Rows are points. Each copy is the shape, with its points in the same order, stretched, turned, moved and blurred by noise. Is it also mirrored, or only turned?

Shape (7 x 3):
[[-0.03  0.10 -0.34]
 [-0.01 -0.18  0.18]
 [ 0.58 -0.19 -0.10]
 [ 0.52 -0.52 -0.18]
 [ 0.51  0.18  0.20]
 [ 0.27  0.21  0.17]
 [-0.48  0.02 -0.48]]
Copy 1 (7 x 3):
[[-0.56  0.06  0.00]
 [ 0.22 -0.24 -0.08]
 [-0.06 -0.56  0.74]
 [ 0.02 -1.01  0.51]
 [ 0.10  0.02  0.80]
 [ 0.03  0.19  0.48]
 [-0.78  0.13 -0.65]]
Copy 1 is: mirrored
Copy 2:
[[-0.18  0.01  0.16]
 [ 0.25 -0.07  0.19]
 [-0.23 -0.55  0.25]
 [-0.17 -0.49  0.50]
 [-0.05 -0.52 -0.21]
 [ 0.05 -0.26 -0.13]
 [-0.11  0.45  0.37]]
Copy 2 is: only turned
Copy 3 (7 x 3):
[[ 0.22 -0.39  0.05]
 [-0.18 -0.06  0.08]
 [ 0.12 -0.19  0.58]
 [-0.08 -0.33  0.67]
 [ 0.17  0.16  0.29]
 [ 0.14  0.10  0.10]
 [ 0.09 -0.60 -0.20]]
Copy 3 is: only turned

Shape (10 x 4):
[[ 0.21  0.04  0.25  0.59]
 [-0.52  0.00 -0.09  0.12]
 [-0.64 -0.13  0.24 -0.06]
 [-0.73  0.43 -0.03 -0.01]
 [ 0.35  0.43 -0.14 -0.05]
 [ 0.09  0.29  0.08 -0.13]
 [ 0.30 -0.07 -0.05  0.37]
 [ 0.01 -0.84  0.12 -0.11]
 [ 0.22  0.09 -0.09 -0.08]
 [ 0.36 -0.01 -0.02 -0.09]]
Copy 1:
[[-0.65  0.56  0.20 -0.22]
 [-0.32 -0.49 -0.29 -0.13]
 [-0.32 -0.53  0.21 -0.41]
 [ 0.01 -0.78 -0.50 -0.55]
 [ 0.38  0.10 -0.24  0.03]
 [ 0.32  0.01  0.10 -0.19]
 [-0.43  0.44  0.17  0.14]
 [-0.43  0.08  1.03  0.42]
 [ 0.14  0.03  0.10  0.03]
 [ 0.15  0.18  0.31  0.25]]
Copy 1 is: only turned
Copy 2, 10 rows:
[[ 0.46 -0.30  0.27 -0.58]
 [-0.11  0.33  0.38 -0.28]
 [-0.16  0.20  0.73 -0.16]
 [ 0.30  0.81  0.60 -0.21]
 [ 0.38  0.39 -0.43 -0.05]
 [ 0.34  0.34 -0.15  0.02]
 [ 0.07 -0.21 -0.15 -0.27]
 [-0.74 -0.64  0.02  0.14]
 [ 0.17  0.21 -0.31 -0.07]
 [ 0.10  0.06 -0.45 -0.02]]
Copy 2 is: mirrored
Copy 3:
[[-0.47 -0.03  0.48  0.44]
 [-0.11  0.32 -0.20 -0.61]
 [ 0.16  0.76 -0.27 -0.44]
 [-0.17  0.58 -0.06 -1.06]
 [ 0.01 -0.21  0.61 -0.21]
 [ 0.20  0.21  0.37 -0.15]
 [-0.21 -0.24  0.26  0.26]
 [ 0.65  0.26 -0.62  0.57]
 [ 0.22 -0.02  0.17 -0.01]
 [ 0.30 -0.10  0.20  0.22]]
Copy 3 is: mirrored
Copy 4:
[[-0.98  0.00 -0.09  0.37]
 [-0.08 -0.12  0.26 -0.02]
 [ 0.10 -0.06  0.36  0.26]
 [ 0.07  0.06  0.82 -0.19]
 [-0.31  0.27  0.07 -0.30]
 [-0.20  0.25  0.17 -0.12]
 [-0.62 -0.03 -0.31  0.13]
 [ 0.09 -0.12 -0.79  0.53]
 [-0.12  0.14 -0.22 -0.03]
 [-0.27  0.23 -0.35 -0.08]]
Copy 4 is: only turned

Shape (12 x 8):
[[ 0.16  0.17 -0.39  0.35 -0.49 -0.03  0.21  0.16]
 [-0.46  0.26 -0.32  0.16  0.23  0.18  0.06 -0.10]
 [ 0.31 -0.74 -0.34 -0.19  0.07  0.15 -0.51 -0.15]
 [ 0.34 -0.52 -0.24  0.09 -0.32  0.52 -0.29 -0.26]
 [-0.54  0.01  0.14  0.30  0.16  0.38 -0.03  0.12]
 [ 0.38 -0.48 -0.24 -0.22 -0.21  0.32 -0.79 -0.36]
 [-0.29  0.04  0.28 -0.20  0.28 -0.44 -0.12  0.52]
 [-0.14 -0.11  0.16 -0.05  0.28 -0.39  0.36  0.53]
 [-0.03 -0.14 -0.07 -0.38 -0.07  0.60 -0.23 -0.15]
 [ 0.10 -0.05  0.28  0.07  0.46 -0.03 -0.38  0.56]
 [ 0.63  0.22 -0.15  0.26  0.12 -0.09  0.37 -0.09]
 [ 0.33 -0.35 -0.51 -0.21  0.01  0.32 -0.31  0.24]]
Copy 1, 12 rows:
[[-0.24  0.07 -0.22  0.64 -0.14 -0.75  0.17  0.18]
 [ 0.23 -0.13 -0.34  0.31  0.01  0.47 -0.12  0.32]
 [-0.34 -0.92  0.18  0.00 -0.16 -0.26  0.05  0.13]
 [-0.57 -0.54  0.37  0.29 -0.14 -0.52 -0.01 -0.15]
 [ 0.38  0.04  0.05  0.24 -0.04  0.64  0.13  0.15]
 [-0.20 -0.92  0.38  0.01 -0.11 -0.59 -0.19 -0.25]
 [ 0.72  0.00 -0.33 -0.34  0.03  0.32  0.43  0.36]
 [ 0.21  0.13 -0.43 -0.21  0.10  0.30  0.57  0.53]
 [-0.03 -0.23  0.33 -0.16  0.10  0.05 -0.24  0.15]
 [ 0.52 -0.36 -0.09  0.04  0.54  0.11  0.60  0.33]
 [-0.62 -0.24 -0.63  0.31  0.59 -0.58  0.33  0.15]
 [-0.19 -0.60  0.12  0.24  0.18 -0.38  0.07  0.53]]
Copy 1 is: mirrored
Copy 2 (12 x 8):
[[ 0.18  0.09 -0.27  0.58 -0.05  0.48 -0.21 -0.46]
 [-0.09 -0.19 -0.05  0.24  0.84 -0.44 -0.23 -0.03]
 [ 0.40 -0.30  0.09  0.24 -0.39 -0.30 -0.74  0.57]
 [ 0.05  0.02 -0.42  0.26 -0.54 -0.15 -0.63  0.33]
 [-0.24  0.07  0.23 -0.01  0.52 -0.84 -0.59 -0.08]
 [ 0.17 -0.55 -0.29  0.00 -0.66 -0.24 -0.60  0.43]
 [ 0.42 -0.21  0.88 -0.28  0.35 -0.36 -0.34 -0.25]
 [ 0.57  0.27  0.85 -0.03  0.49 -0.13 -0.29 -0.17]
 [-0.25 -0.36 -0.01 -0.18  0.04 -0.18 -0.32  0.37]
 [ 0.45 -0.24  0.60 -0.49  0.21 -0.36 -1.06  0.00]
 [ 0.78  0.31 -0.39 -0.05  0.27  0.43 -0.29  0.07]
 [ 0.18 -0.41  0.12  0.25 -0.13  0.24 -0.76  0.38]]
Copy 2 is: mirrored
Copy 3 (12 x 8):
[[-0.03 -0.41 -0.08  0.03 -0.19 -0.33 -0.39  0.06]
 [-0.32 -0.25 -0.50  0.48 -0.36 -0.06  0.16 -0.01]
 [ 0.29  0.26  0.48 -0.14  0.23 -0.16 -0.15 -0.70]
 [ 0.21  0.13  0.38  0.26  0.32 -0.20 -0.21 -0.27]
 [-0.72 -0.26 -0.44  0.39  0.18  0.06  0.22  0.27]
 [ 0.70  0.21  0.43  0.09  0.24 -0.42  0.23 -0.61]
 [-0.17 -0.13 -0.21 -0.58  0.07  0.06  0.23 -0.13]
 [-0.61 -0.08 -0.08 -0.63  0.00  0.34 -0.28  0.09]
 [-0.18  0.32  0.09  0.28  0.02 -0.10  0.15  0.02]
 [-0.15 -0.36  0.09 -0.34  0.24  0.26  0.42 -0.07]
 [ 0.27 -0.19  0.13 -0.05 -0.22  0.44 -0.43  0.05]
 [-0.03  0.04  0.49 -0.06 -0.02 -0.27 -0.05 -0.37]]
Copy 3 is: mirrored
Copy 4, 12 rows:
[[-0.06  0.31  0.43 -0.32  0.40 -0.56 -0.49  0.15]
 [ 0.54 -0.37  0.16 -0.12  0.06 -0.34 -0.15  0.39]
 [-0.12  0.59 -0.02  0.59  0.56  0.80  0.25  0.57]
 [-0.51  0.54 -0.03  0.33  0.62  0.36 -0.20  0.59]
 [-0.02 -0.59  0.26 -0.15 -0.06 -0.02 -0.20  0.17]
 [-0.34  0.78 -0.14  0.44  0.53  0.79  0.16  0.91]
 [ 0.26 -0.23  0.36 -0.19 -0.36  0.25  0.24 -0.23]
 [ 0.30 -0.28  0.33 -0.12 -0.20 -0.03  0.06 -0.48]
 [ 0.00  0.18 -0.12  0.10  0.24  0.38 -0.34  0.45]
 [-0.07 -0.06  0.10 -0.24  0.09  0.53  0.32 -0.02]
 [ 0.13  0.30 -0.21 -0.01  0.38 -0.38  0.01  0.04]
 [ 0.05  0.53  0.09  0.10  0.72  0.46 -0.17  0.42]]
Copy 4 is: mirrored

Shape:
[[ 0.75 -0.25  0.00  0.18 -0.32  0.37  0.21  0.00 -0.54]
 [-0.13 -0.06  0.03 -0.38 -0.12 -0.24  0.35  0.17  0.12]
 [ 0.50 -0.12  0.19  0.19 -0.22  0.24 -0.14  0.12 -0.31]
 [-0.02 -0.10  0.51 -0.44 -0.11 -0.58 -0.01  0.26  0.04]
 [-0.41  0.15  0.02 -0.34  0.10 -0.28  0.50 -0.29  0.28]
 [-0.09 -0.52 -0.39  0.23  0.09 -0.43 -0.40 -0.54  0.25]
 [-0.52  0.41 -0.42 -0.52  0.26  0.08 -0.21 -0.67  0.07]
 [ 0.56 -0.43  0.11 -0.03 -0.57  0.62  0.11  0.45 -0.05]
 [ 0.07 -0.06  0.31  0.17 -0.32  0.64  0.03  0.15 -0.35]
 [-0.03 -0.32 -0.24  0.35 -0.43  0.21 -0.22 -0.39 -0.34]
 [ 0.14  0.14  0.11 -0.17  0.03 -0.22 -0.06  0.31  0.25]
 [ 0.26 -0.49 -0.05  0.36 -0.02  0.22  0.05  0.48 -0.39]
 [ 0.07  0.33  0.02 -0.40 -0.33 -0.29  0.12  0.64 -0.19]
 [ 0.33  0.44  0.26  0.20 -0.09 -0.12  0.15  0.42  0.00]
 [-0.26  0.15 -0.02 -0.10 -0.24 -0.63  0.19  0.02  0.44]]
Copy 1 (15 x 9):
[[ 0.49  0.30  0.91 -0.41 -0.25  0.05 -0.73 -0.37  0.19]
 [-0.08  0.22 -0.38 -0.11 -0.35  0.12  0.01  0.04  0.35]
 [ 0.08 -0.16  0.46 -0.45 -0.15 -0.04 -0.57 -0.29  0.01]
 [-0.72 -0.28 -0.70  0.05 -0.01  0.05 -0.36  0.07  0.15]
 [-0.31  0.48 -0.32  0.16 -0.21  0.08  0.31  0.45  0.63]
 [-0.46  0.04  0.34  0.52  0.29  0.07  0.29 -0.60  0.10]
 [ 0.09  0.38 -0.24  0.32  0.22 -0.22  0.54  0.51  0.34]
 [ 0.59  0.10  0.29 -1.11 -0.45 -0.27 -0.62 -0.67  0.14]
 [ 0.43 -0.09  0.39 -0.76 -0.24  0.02 -0.39 -0.19  0.46]
 [ 0.46  0.02  0.73  0.16  0.08  0.12 -0.12 -0.54  0.40]
 [-0.42 -0.12 -0.46 -0.32 -0.35 -0.17 -0.08  0.01 -0.04]
 [ 0.24 -0.05  0.55 -0.52 -0.18  0.53 -0.33 -0.51 -0.02]
 [ 0.16 -0.22 -0.68 -0.13 -0.57  0.19 -0.30  0.13 -0.07]
 [-0.33 -0.31 -0.03 -0.41 -0.62 -0.06 -0.30  0.19 -0.08]
 [-0.52 -0.11 -0.49  0.23 -0.51  0.01  0.18  0.03  0.36]]
Copy 1 is: only turned
Copy 2 (15 x 9):
[[-0.32  0.31 -0.60 -0.46  0.32  0.10  0.00 -0.21 -0.24]
 [ 0.25 -0.04  0.12 -0.08  0.21  0.05  0.36  0.37  0.27]
 [-0.16  0.28 -0.46 -0.20  0.14  0.04 -0.10 -0.29  0.01]
 [ 0.59  0.03  0.04 -0.15  0.35  0.15 -0.02  0.47  0.64]
 [ 0.10 -0.35  0.44  0.03  0.02 -0.15  0.32  0.43 -0.01]
 [-0.20  0.52  0.07  0.73 -0.18  0.21 -0.36  0.05 -0.65]
 [ 0.36 -0.44  0.25  0.47 -0.42 -0.55  0.26  0.02 -0.70]
 [-0.08  0.27 -0.71 -0.48  0.06  0.38  0.37 -0.13  0.41]
 [-0.15 -0.15 -0.37 -0.19  0.06  0.14  0.14 -0.52  0.15]
 [-0.36  0.15 -0.35  0.55  0.12  0.20 -0.17 -0.42 -0.58]
 [ 0.18  0.28  0.04 -0.04 -0.03 -0.14  0.15  0.20  0.38]
 [-0.16  0.57 -0.20 -0.19  0.27  0.37  0.05 -0.53 -0.01]
 [ 0.38  0.16 -0.07 -0.14  0.52 -0.18  0.40  0.11  0.53]
 [-0.29  0.24  0.06 -0.15  0.23 -0.29  0.07 -0.12  0.48]
 [-0.07  0.07  0.33  0.47  0.21 -0.08  0.14  0.44  0.30]]
Copy 2 is: only turned
Copy 3:
[[-0.37  0.41  0.49  0.13 -0.57  0.39  0.00  0.76  0.45]
 [ 0.48  0.10 -0.11  0.19  0.33  0.35  0.09  0.03 -0.56]
 [-0.43  0.25  0.27  0.05 -0.34 -0.06  0.01  0.47  0.16]
 [-0.01  0.28 -0.39  0.04  0.79 -0.11  0.35  0.07 -1.00]
 [ 0.63 -0.01 -0.42 -0.04  0.41  0.64  0.00 -0.28 -0.67]
 [ 0.19  0.70 -0.33 -0.22  0.02 -0.55 -0.04 -1.10  0.30]
 [ 0.58 -0.10  0.20 -0.55  0.02  0.29  0.25 -0.52 -0.59]
 [-0.49  0.07  0.50  0.64 -0.73  0.08  0.23  0.41  0.34]
 [-0.58 -0.28  0.48  0.35 -0.44  0.56 -0.11  0.25  0.06]
 [-0.34  0.26  0.50  0.12 -0.64  0.21 -0.28 -0.47  0.33]
 [ 0.38  0.15 -0.15  0.02  0.33 -0.31  0.17  0.19 -0.42]
 [-0.22  0.26  0.27  0.34 -0.04  0.15 -0.13  0.20  0.62]
 [ 0.57  0.12  0.42  0.19  0.40  0.12  0.04  0.74 -0.90]
 [ 0.35  0.07  0.02 -0.01  0.11  0.01 -0.26  0.71 -0.31]
 [ 0.76  0.22 -0.36  0.09  0.36 -0.06 -0.25 -0.29 -0.70]]
Copy 3 is: only turned
